Rows are points. Any point is a mix of the corners, with weights that add up to 1. It lies inside the corners' shape when no weight is negative. Is each point inside? If not, which corners have a negative weight?

Corners:
(1): -43; 24
(2): 43; -50
(3): -5; 55
Points:
-40; 43 => outside (2)
31; -38 => inside
37; -55 => outside (3)
-3; 1 => inside
-9; -1 => inside
-35; 19 => inside
6; 25 => inside

Corners:
(1): 40; 16; 34; -60
(2): -6; 17; -8; 18
(3): -19; -9; -5; 2
(4): -6; -15; -42; 45
(5): 24; -2; 34; 4
Points:
6; 17; 14; -2 => outside (4)
28; 14; 23; -39 => inside
-25; 11; -36; 42 => outside (1, 5)
-9; -16; -12; 26 => outside (1, 2)
-9; -8; -7; 26 => outside (1)
7; 2; 18; -9 => outside (4)
11; -5; -6; 23 => outside (3)

Corners:
(1): 27; 0; -18; -6; -5; 60; -16; 14
(2): -15; 16; 20; -17; -10; 20; 10; -51
(3): 23; 30; 13; 23; 5; -2; 2; -31
(4): -13; 11; 15; 23; -23; 17; 5; -9
(5): 29; -28; -22; 26; -18; 21; -47; 4
(6): -20; 13; -52; -30; 13; -26; 18; 20
(7): -12; 4; 0; 28; 12; 40; -14; -20
(8): -10; -39; -34; -4; -12; -31; 12; 30
(9): -9; 5; 16; 16; 15; -2; -21; -12
Points:
5; -17; -18; 5; -9; 15; -14; 8 => outside (3)
9; -11; -21; 10; -7; 8; -20; 3 => inside
-7; -6; -26; 1; 2; 6; -7; 14 => outside (2, 3)
1; 0; -4; 18; -3; 10; -10; -1 => outside (2)
-7; 5; -14; 6; -8; 3; 12; 9 => outside (2, 5, 9)
1; 10; -4; 5; 1; -1; 2; -12 => inside
-24; 11; -5; 10; 10; 25; -11; -20 => outside (1, 3, 8)

Corners:
(1): -12; -13; 18; 24; -17; -51; -9; -2; -15; 26; -20
(2): 37; 25; 12; -5; 28; -15; 2; 17; 1; 6; 1
(3): -39; -25; 5; 20; -2; -5; -3; -12; -22; 12; -13
(4): 32; 25; -5; -48; 32; -3; -3; 11; 15; -16; -22
(5): 18; -9; 16; 9; -23; -25; -9; 16; -17; -4; -8
(6): -60; -3; -11; -9; -5; 14; 18; 10; 11; -27; 3
(7): 29; -1; 5; -12; 23; -5; -18; -7; 3; -9; 12
(8): -28; -20; -42; -4; -9; 41; 11; 16; 21; -21; 21
(9): 38; 8; 1; -36; 37; 8; -3; 18; -3; 1; 18
(10): -8; -15; 7; 15; -35; -27; 0; -20; -26; 14; -11
(11): -11; 1; 0; 7; -30; -27; -19; -4; -22; 19; -25
(12): -51; -19; -12; -12; -23; 39; 4; 11; 8; 9; -8
Points:
-18; -2; -6; -6; -11; 2; 2; 7; 4; -4; -7 => outside (3, 9)
-16; -9; -3; -5; 4; 5; -3; 5; 0; 4; 2 => outside (4, 5, 10)
14; 0; 0; -20; 17; 4; -3; 11; -3; 1; 7 => inside
6; 4; -4; -17; 4; 1; 6; 13; 5; -4; -3 => outside (3, 7, 11)
0; 1; 0; -7; -1; -4; -5; 7; -6; 7; -6 => inside
